Each row of a before or after table is a point. The points were changed in one or more steps. Then noise was added and the rows were shuffled. The steps act on how far a point lies along the listed directions, d1 being the first. What was done? A step turns or swaps two directions, mirrors them in a line or flattens them onto one, adds a multiple of one to another, or multiplies one. Angles are multiples of 10 degrees, from the lower direction toward the higher: turns from -170 to 170, lines from 10 to 170 but not 90. Use the fewest steps. Two steps may share a direction if one is a turn and the other turns, adds or multiplies; they go together, in the order done. Otherwise the lowest direction goes first.

Directions:
(1): [ 3.6 -3.9 -4.8]
(2): [ 0.4 -5.3  4.7]
(3): [-6.1 -2.6 -2.4]
Before:
[[ 4.6 -4.0 -0.6]
 [ 0.6  5.3 -0.3]
 [-6.5  0.1 -2.3]
 [ 8.6 -2.1  2.2]
 [ 5.4 -0.1  3.1]
 [ 0.9 -0.8  2.4]
 [-3.5 -3.4  6.3]
 [ 1.2 -0.3 -8.6]
 [ 4.1 -3.6  6.5]]
After (9 x 3):
[[-7.3  4.3 -2.6]
 [-6.5  0.4  1.2]
 [-4.7 -2.8 -2.8]
 [ 3.3 -8.2  0.3]
 [ 0.2 -0.2  5.1]
 [-0.5  7.0 -2.9]
 [-1.9  1.9 -0.2]
 [-9.0 -2.5 -1.0]
 [ 7.0  0.6 -1.9]]
Steps: turn d1 and d3 by -50 degrees; turn d2 and d3 by 150 degrees

Directions:
(1): [-0.1  0.4  4.6  6.8]
(2): [ 1.6 -8.0  0.4  0.2]
(3): [ 4.9  0.8 -5.4  3.7]
(4): [-6.4 -1.4 -4.1  2.7]
Before (10 x 4):
[[-1.7  1.6 -1.0 -3.2]
 [-3.9  1.0 -1.9  4.6]
 [ 0.4 -2.4  3.8 -2.1]
 [-3.6 -0.9 -7.4 -4.2]
 [ 1.2  5.1 -1.7  0.1]
 [ 0.9 -2.0  9.2 -6.1]
 [-4.4  5.9 -0.3  6.0]
 [-8.4  0.8  0.7  3.7]
 [-1.7 -6.4  2.8 -1.9]
 [-0.5  8.6 -1.4  6.1]]
After:
[[ 2.2  1.4  4.4 -3.7]
 [-3.5 -6.8  1.1  4.9]
 [ 4.0 -5.1 -5.2 -5.9]
 [-4.3 -3.9 -2.9  8.1]
 [-1.3 -7.3  4.8  1.6]
 [-5.4  6.4  5.9 -4.5]
 [-2.7 -0.9 -4.8  2.2]
 [ 0.9 -4.4  1.5  3.0]
 [-1.3  3.0  3.5 -2.1]
 [-2.1 -1.2 -2.4 -2.6]]
Steps: add -0.3 times d1 to d3; turn d2 and d4 by -100 degrees

Directions:
(1): [-0.2  3.6  0.3 -1.6 -6.4  6.7]
(2): [-7.3 -2.0  0.3  4.9  2.0  3.9]
(3): [-0.9  6.6  5.8 -1.2  4.7  0.3]
(4): [ 5.9 -2.7  5.0  5.2  0.0  2.6]
(5): [ 3.4  1.0 -5.6 -0.5  5.6  5.0]
(6): [-0.8 -5.7  3.4 -6.7  1.7  2.9]
Before, 14 rows:
[[  3.3  -0.4  -6.0   0.6  -5.4  -1.2]
 [ -1.7  -1.2   0.1  -0.6   3.6  -5.6]
 [ -0.3   6.0  -4.1  -1.7   0.4  -2.8]
 [  1.5   2.6  -2.0   4.0   3.3   0.6]
 [  0.6   2.4   2.0   1.8  -0.3   0.7]
 [ -3.2 -13.8   1.4  -5.7   1.1   6.3]
 [ -2.2  -2.7   0.1 -10.9   2.0   5.6]
 [ -6.0   0.9   0.1   0.4   0.3   4.3]
 [  4.0   1.6  -1.8   1.9   2.1  -3.4]
 [  2.4  -2.0  -3.3  -0.7  -3.6  -0.8]
 [  1.6  -5.0  -0.1  -5.3   1.2  -1.2]
 [ -1.0   4.5  -3.8  -1.6   1.2  -4.2]
 [  4.7   2.6  -2.4   2.9   4.7  -2.9]
 [ -0.2  -2.8  -7.2   5.2  -2.5   3.9]]
After:
[[  3.0  -8.8 -10.5   1.1  -7.1   6.4]
 [  2.0  -6.0  -6.9   0.4  -4.0  -2.2]
 [  2.2  -0.3  -1.7   2.1   5.4  -0.8]
 [ -5.8  -2.2   4.9 -10.2  -2.1  -1.2]
 [ -2.2   4.5  -4.3  -2.5   5.7  -1.1]
 [ -3.2   3.0  -3.4  -0.9   5.4  -1.7]
 [ -4.1  -0.9   1.0   3.4   4.1  -1.3]
 [ -3.2   4.1   1.3  -1.7  -2.7   4.8]
 [ -4.0 -15.5   3.2  -2.3 -12.1   1.5]
 [  1.7  -0.2  -0.7   1.0   8.4   1.4]
 [  3.4  -6.5 -11.3  -0.3  -4.4  -2.3]
 [  1.9   1.1  -0.7   0.9   4.8   4.1]
 [ -1.4  -7.0   0.6  -1.6  -1.9  -3.6]
 [  2.0   3.9   2.9   0.7   1.4   0.7]]
Steps: turn d1 and d2 by -50 degrees; turn d2 and d4 by 20 degrees; multiply d3 by 2; turn d5 and d6 by 50 degrees
